Each row is a point. The ring and each string are closed loops that go straight from each point to the next, and from the last back to the first. Before rounding, they use only three directions, however many columns there are. Count how often each string passes through the ring. Passing back the other way cancels.

Ring (8 x 3):
[[ 54  -6  27]
 [ 34  17  37]
 [-10  39  36]
 [-43  34  23]
 [-49  -2   2]
 [-21 -33  -8]
 [ 19 -48  -8]
 [ 50 -41   2]]
String (8 x 3):
[[ 35  52  43]
 [ -9  27  65]
 [-15   4  57]
 [  4  17  22]
 [ 31  41  10]
 [ 53  29  30]
 [ 46   3  58]
 [ 44  15  58]]
Times through: 1
String:
[[ 51 -25  52]
 [ 10 -12  22]
 [ 39   1 -12]
 [ 73  -9  -7]
 [ 81   0  12]
 [ 41  14   7]
 [ 12  -2  23]
 [ 13 -14  48]]
Times through: 0

Ring, 6 rows:
[[ 40 -14 -47  -3]
 [ 11  18 -27  24]
 [-44  13  28  28]
 [-66 -23  51   5]
 [-27 -59  19 -27]
 [ 27 -46 -28 -24]]
String (15 x 4):
[[-56  25  58  39]
 [-31  20  67  33]
 [-24  -3  25  14]
 [-34  -7   9  11]
 [-25  -3  46  15]
 [-39  -3  64  18]
 [-27 -17  20   4]
 [-51 -24   8   1]
 [-87 -31  38   0]
 [-93 -28  87   5]
 [-74 -20  95  10]
 [-40 -14  53   9]
 [-40 -15  20   7]
 [-56 -10  10  12]
 [-82  21  52  38]]
Times through: 2
String, 17 rows:
[[  7  33 -40  34]
 [ 27  30 -14  31]
 [ 12   2  -5  13]
 [ -1 -11 -20   4]
 [ 29   2 -74   8]
 [ 17  -7 -69   3]
 [ 37   0 -80   5]
 [ 55  11 -61  13]
 [ 32   6 -16  13]
 [ -1 -11  -5   5]
 [ -6  -9 -19   6]
 [ -5   9 -50  17]
 [ -1  37 -50  37]
 [  6  46   3  45]
 [  2  19  22  27]
 [-16 -14 -13   4]
 [-14  13 -40  21]]
Times through: 3

Ring, 7 rows:
[[ 44  20  28 -13  -8  14 -12   7]
 [  6  37  27 -19   6  -1  -3   9]
 [-34  39  10 -13  20 -16  16   5]
 [-39  25 -19   8  29 -23  33  -7]
 [-26   5 -26  16  22 -15  36 -10]
 [ -2 -19  -7   9  -3   8  24  -2]
 [ 30 -11  14  -1 -14  19   4   4]]
String, 26 rows:
[[ 56  28  42 -21 -12  18 -23  12]
 [ 61  39  37 -19  -5  12 -23   8]
 [ 56  43  20  -8   7   3 -14   0]
 [ 33  35  10  -3  11  -2  -2  -2]
 [ 22  49  23 -15  12  -5  -7   4]
 [-18  49  32 -27  11  -8  -1  13]
 [-45  40  29 -28  10 -11   9  15]
 [-32  26  15 -15  10  -8  14   8]
 [ -8  24   6  -5  12  -7  13   2]
 [  8  41   2  -2  21 -13   8  -4]
 [-15  51   8 -11  25 -19  10   1]
 [-59  52  23 -27  21 -21  14  12]
 [-55  37  25 -26  12 -13  14  14]
 [-31  17  16 -15   5  -4  15   9]
 [ -6  18   8  -6   7  -3  12   3]
 [ 27  42  13  -7  13  -5  -3   0]
 [ 44  47  20 -10  10  -1 -12   1]
 [ 19  25  11  -5   7   0   3   1]
 [  6  17  22 -13  -2   5   2   8]
 [ 21  17  35 -20 -10  13  -8  13]
 [ 53  19  45 -23 -18  23 -22  14]
 [ 95  27  39 -13 -15  24 -31   6]
 [ 61  24  18  -3  -1  11 -11   0]
 [ 35  18  15  -5   0   7  -2   2]
 [  8  11  19 -11  -4   8   4   7]
 [ 10   9  33 -20 -12  14  -3  13]]
Times through: 0
String (27 x 8):
[[ -6  17  19 -13   1   2   7   8]
 [ -9  28  32 -24  -1   2   0  14]
 [ -7  45  39 -30   4  -2  -7  15]
 [  7  55  29 -22  13  -8  -7   8]
 [  8  44  16 -12  15  -8   1   3]
 [ 11  27   5  -2  12  -5   8  -1]
 [-21  25  17 -15   8  -5  11   8]
 [-39  26  26 -24   5  -5  11  14]
 [-21  47  34 -28   9  -8  -1  14]
 [  9  50  29 -21  11  -6  -7   8]
 [ 33  46  19 -11  11  -3  -8   1]
 [ 15  24   8  -3   8  -1   6   0]
 [ -3  16  15 -10   2   2   8   6]
 [ 22  22  37 -22  -9  12 -10  13]
 [ 73  28  46 -21 -16  23 -29  11]
 [ 79  24  31 -10 -11  20 -23   4]
 [ 66  19  20  -4  -5  15 -13   1]
 [ 81  15  24  -4 -11  21 -19   2]
 [ 74  12  21  -2 -10  20 -15   1]
 [ 39  15   9   1   1   7   0  -1]
 [  8   9  11  -5   0   5   8   4]
 [  6  -2  26 -14 -13  15   3  12]
 [ 32   0  36 -18 -21  24  -9  14]
 [ 89  18  39 -13 -19  27 -29   7]
 [ 84  31  27  -7  -5  16 -23   1]
 [ 46  28  13  -3   5   4  -6  -1]
 [ 20  23  12  -5   5   2   2   1]]
Times through: 4

Ring (8 x 9):
[[  4 -25 -56 -15   3 -22 -17 -32 -21]
 [ 47 -57 -49  -4   3  19 -12  23 -23]
 [ 42 -47 -40  22  -4  31 -13  49  -6]
 [  6 -13 -27  48 -15  21 -15  49  18]
 [-36  14  25  27 -32   6  -4  13  21]
 [-45  12  52 -13 -36  -5   6 -24   3]
 [-46   9  23 -29 -24 -27   0 -55  -9]
 [-29   0 -31 -21  -7 -38 -13 -58 -15]]
String, 32 rows:
[[ 32 -29 -57  65  -5  32 -22  75  18]
 [ 29 -31 -25  50 -14  40 -13  73  14]
 [ 18 -30   4  20 -20  33  -4  46   3]
 [ -1 -17  -3  11 -18  12  -6  16   1]
 [-25  11 -32  42 -15  -9 -19  10  20]
 [-41  28 -23  66 -22  -6 -20  24  38]
 [-54  39 -21  67 -24 -15 -21  13  41]
 [-46  27  -7  43 -25 -12 -15   3  28]
 [-66  40  31  39 -38 -10  -7  -1  34]
 [-47  14  81  -6 -46  10  12  -5  11]
 [-32  -4  85 -29 -43  15  17 -12  -4]
 [-24  -4  24  -9 -26  -1   0 -14  -2]
 [-37  10   5   3 -22 -16  -7 -24   5]
 [-60  32 -10  13 -21 -37 -14 -42  13]
 [-73  27  56 -45 -35 -39   7 -82  -8]
 [-48   1  66 -70 -33 -25  14 -79 -26]
 [-26 -12  33 -50 -23 -16   6 -54 -24]
 [-41   2   7 -49 -16 -40  -2 -79 -23]
 [-14 -18   4 -40 -14 -16  -1 -45 -24]
 [-11 -14 -15 -16 -11 -13  -8 -27 -13]
 [-29   8 -58  12  -3 -37 -23 -37   1]
 [-24   4 -92   4  10 -54 -30 -57  -9]
 [-10  -8 -80   5   7 -36 -26 -36 -10]
 [ 26 -41 -95 -17  18 -26 -24 -32 -31]
 [ 66 -80 -56 -44  12  13  -8  -4 -50]
 [ 57 -74 -19 -38  -1  28   0  13 -40]
 [ 26 -45  -5 -18 -11  19  -1  10 -21]
 [ 75 -85 -28 -24   1  43  -2  40 -37]
 [ 74 -85 -10 -24  -4  51   2  47 -34]
 [ 23 -38 -17   1 -10  19  -7  21 -11]
 [  1 -13 -44  27  -7  -1 -18  14   5]
 [ 11 -16 -60  48  -4   8 -23  37  13]]
Times through: 4

Ring (9 x 12):
[[ -6  37 -24  16  -3  16  -6  37  -7 -15  10  -5]
 [-21  21 -25  21 -17  26   7  47   7  -2  17  12]
 [-23   7 -11  15 -21  26  12  30  14  13  17  18]
 [-13  -4  14   1 -16  15   8  -6  16  27  10  10]
 [ -8 -12  39 -14 -10  -1  -4 -33  20  30  -7 -13]
 [-10 -14  55 -25  -6 -17 -19 -38  28  22 -28 -41]
 [ -8  -5  52 -26   0 -24 -30 -28  25   7 -37 -58]
 [ -1  15  32 -17   6 -19 -31 -14  10  -7 -29 -54]
 [  6  35   1  -1   9  -4 -22   7  -8 -16  -8 -33]]
String (30 x 12):
[[ 19  31  12  -6  14  -4 -16 -24 -17   0   1 -23]
 [ 14  28   8  -2   9   1 -11 -17 -13   3   4 -15]
 [ -9  18  10  -3  -2  -3 -19  11   9  -8 -14 -32]
 [-10  29  -2   2   0  -3 -23  29   5 -21 -15 -38]
 [ -9  38 -16   9   0   4 -20  42  -1 -27  -7 -30]
 [-17  24  -9   8  -8   7 -14  39  10 -16  -7 -22]
 [  0  26  -3   5   0   8  -7   8  -5  -2   6 -10]
 [-19  13   1   4 -12   8  -9  26  16  -3  -5 -16]
 [  5  26  -2   5   2  10  -4  -1  -9   4  10  -4]
 [  5  38 -27  19   0  25   6  20 -19  -1  28  17]
 [-23  25 -37  28 -20  35  13  59   4  -4  25  24]
 [-58   3 -38  32 -44  41  18  95  37  -2  16  26]
 [-12  21 -28  24 -16  35  19  32  -3  11  34  34]
 [  1  21  -9  11  -5  21   9   3  -7  14  23  17]
 [-17   5   6   3 -14  12   0  12  16  11   2  -3]
 [-28  -6   9   4 -24  16   5  18  27  18   2   3]
 [-32 -21  14   5 -32  24  19   8  34  38  12  24]
 [ -5  -6  20  -1 -13  16  13 -26  10  38  17  19]
 [ 12  14  16  -3   3   8   1 -32  -8  23  13   3]
 [  7  17  13  -3   2   4  -5 -20  -5  13   6  -8]
 [ 12   4  33 -13   3  -1  -3 -48  -1  29   4  -7]
 [-13 -33  73 -33 -12 -18 -13 -59  38  41 -28 -34]
 [-25 -39  79 -37 -16 -25 -22 -45  52  32 -44 -52]
 [  2 -11  61 -30   2 -21 -21 -56  19  25 -26 -42]
 [-32 -43  93 -47 -15 -41 -40 -42  64  20 -69 -84]
 [-30 -29  73 -37 -13 -34 -37 -23  55  10 -60 -77]
 [-11 -13  68 -36   0 -35 -40 -37  35   6 -53 -76]
 [ 19  19  36 -19  16 -17 -25 -45  -7   5 -15 -41]
 [  4  16  23 -10   5  -7 -18 -18   2   3 -11 -31]
 [ -2  15  19  -8   1  -5 -17  -8   6   1 -11 -29]]
Times through: 1
